Each point is reached from the start by the listed moves, each made once or not at all, plus a little noise. Say if it took an odd or an even number of moves. Then give how often each move was made.
In the rows, zero is written as 128.

Moves:
(1): [ 58 136 127 105]
(2): [114 100 135 110]
(3): [138 145  52 182]
Start: [131 131 128 114]
Points:
[140 148  54 168] -> odd (0, 0, 1)
[119 102 139  94] -> odd (0, 1, 0)
[ 46 110 135  71] -> even (1, 1, 0)
[ 60 140 128  92] -> odd (1, 0, 0)

Moves:
(1): [131 108 116  95 175 111 146  99 150]
(2): [120 158 120 104 155  97 148 120 125]
(3): [157 110 133 153 141 147 154 128 129]
(4): [142 144 103 140 129 145 122 104  88]
(5): [122 118 106 167 104 150 129 111 107]
(6): [135  94 116 115 123 123 136 122 121]
(7): [131  82 143 129 165 136 122 143 155]
(8): [141 123 144 120 145 133 132 111 100]
Start: [120 124 129 134 124 115 125 125 134]
Points:
[112 133 110  76 196  65 161  86 156] -> even (1, 1, 0, 0, 0, 0, 0, 0)
[175  41 112 156 170 157 147 110 117] -> even (0, 0, 1, 1, 0, 1, 1, 0)
[140   7 114 124 192 127 151  71 126] -> odd (1, 0, 0, 0, 1, 1, 1, 1)
[133 128 126  73 215  71 168  74 126] -> odd (1, 1, 0, 0, 0, 0, 0, 1)
[158 116  90 136 161 117 171  90  84] -> even (0, 1, 1, 1, 0, 1, 0, 0)

Moves:
(1): [105 118 115  87 107 105 137 139 160  94 100 134]
(2): [165 164 121 127  79 131 144 129 148 131 111  81]
(3): [154 136  78 131 164 107 154 154 109 158 118 131]
(4): [143 135 125  84 110 118 136 121  94 131 146 186]
(5): [125 131 126 122 156 104 100 111 138 131 135 126]
(6): [118  95 124 116 171 173 156 114 134 100 139 138]
(7): [182 106 101  97 117  89 123 157  87 102 119 114]
(8): [118  92 148  81 105 141 127 130 121 154 155 114]
(9): [116 149 164  86 152 109 150 124 103 152  88 135]
(10): [110  87 133 140 113 124 124 120 132 128  73 131]
(11): [159 145 149 147 121 137 112 142 147 143 125 148]
Start: [142 162  88 189 154 107 144 113 146 122 140 142]
Points:
[183 148 107  66 206 126 209 130  87 190 144 226] -> even (0, 0, 1, 1, 0, 1, 0, 1, 1, 0, 1)
[242 211  94  50  71  29 179 155 117 107  60 172] -> even (1, 1, 0, 1, 0, 0, 1, 0, 1, 0, 1)
[233 178 113 140 125  34 129 128 135 143  24 110] -> even (0, 1, 0, 0, 1, 0, 1, 0, 1, 1, 1)
[127 122  28 158 182  35 146 126 172 122  54 151] -> even (1, 0, 1, 0, 1, 0, 0, 0, 0, 1, 0)
[238 121  74  31  69 107 184 149 141  80 138 161] -> odd (1, 1, 0, 1, 0, 1, 1, 1, 0, 0, 1)

Moves:
(1): [116 145 139 139 132 152 117 134 123 132 147 138 151 126 118 137  96 154
 130 156]
(2): [161 124 125 141 135 117 114 131 130  80 145 139 132 130 159 123 131 133
 117 133]
(3): [127 131 127 131 144 130 123 130 116 125 127 130 107 133 139 140 135 125
 121 135]
(4): [129  98 135 115 166 144 122 139 122 116 114 139 122 159 108 129 114 142
 149 120]
(5): [131 115 131 145 118 123 130 138 115 108 128 120 109 111 124 118 144 110
 124 121]
(6): [141 131 111 130 127 122 119 154 131 132 134 128 129 134 142 125 110 153
 119 137]
(7): [154 137 133 126 126 128 136 117 137 146 123  98 143 133 109 122 134 141
 110 123]
(8): [131 140 137 150 128 142 140 139 115 138 142 148 127 124 143 114 135 128
 130 112]
(9): [127 133 102 130 137 130 124 142 108 129 111 121 159 135 117 134 124 122
 131 131]
(10): [126 126 126 132 138 120 110 120 113 138 130 129 108 140 137 145 135 135
 102 107]
(11): [111 120 144 114 114 139 121  87 113 102  95 110 113 111 131 107 152 104
 127 113]
(12): [124 127 101 119 138 145 128 122 110 131 137 128 115 115 134 122 147 114
 118 126]
(13): [124 111 120 122 152 155 166 133 138 130 112 135 131 100 138 146  97 146
 131 125]
(14): [139 142 109 121 126 123 152 127 134 119 138 127 139 112 107 126 140 148
 127 122]
(15): [112 116 102 132 126 143 142  96 125 141 127 114 109 156 142 141 149  92
 153 128]
(16): [141 139 126 127 147 125 112 140 130 125 132 134 125 104 129 117 109 143
 136 129]
(17): [124 132 134  90 120 125 136 110 105 107 156 122 134 125 147 155 103 123
 118 128]
(18): [117 128 120 111 169 112 116 148 144 101 126 106 181 140 143 137  95 152
 148 135]
Start: [110 146 157 115 119 140 116 107  93 143 128 147 132 114 154 105 111 132
 133 156]
Points:
[115 119 130  51 249 157 125 117  46 108 101 100 190 156 169 192  25 192
 118 133] -> even (0, 0, 1, 1, 0, 0, 1, 0, 1, 1, 0, 0, 1, 0, 0, 0, 1, 1)
[138 132  79  71 207 210 144 113  64  75 192 169 140  98 201 143  26 197
 151 183] -> even (1, 1, 0, 1, 0, 1, 0, 0, 0, 0, 0, 1, 1, 1, 1, 1, 1, 0)
[157 153 111 107 145 161 155 123  78 113  75  95 150  32 126  75  95 171
 115 131] -> even (0, 0, 0, 0, 1, 1, 1, 0, 1, 0, 1, 0, 1, 1, 0, 1, 0, 0)
[135 132 112 128 226 220  82 139  14  89 117 186 136  86 200  90  51 195
 116 139] -> odd (1, 1, 0, 1, 0, 1, 0, 1, 1, 1, 1, 1, 1, 0, 0, 1, 0, 0)
[105 121  95 101 187 235 181 122  18 115 180 167  98 102 193 148  73 159
 144 159] -> odd (1, 0, 1, 1, 1, 1, 0, 1, 0, 0, 0, 1, 1, 1, 1, 0, 1, 0)
[135 126  73  57 191 189 179 101  60 133 118 113 151 148 152 174  65 171
 138 152] -> odd (0, 0, 1, 1, 0, 1, 1, 0, 1, 0, 0, 0, 1, 1, 1, 0, 1, 0)
[132 148  92  59 205 175 116 125  61  97 182  93 180 124 150 125  42 195
 162 173] -> odd (1, 0, 0, 1, 1, 1, 1, 0, 0, 0, 0, 1, 0, 1, 1, 1, 1, 1)
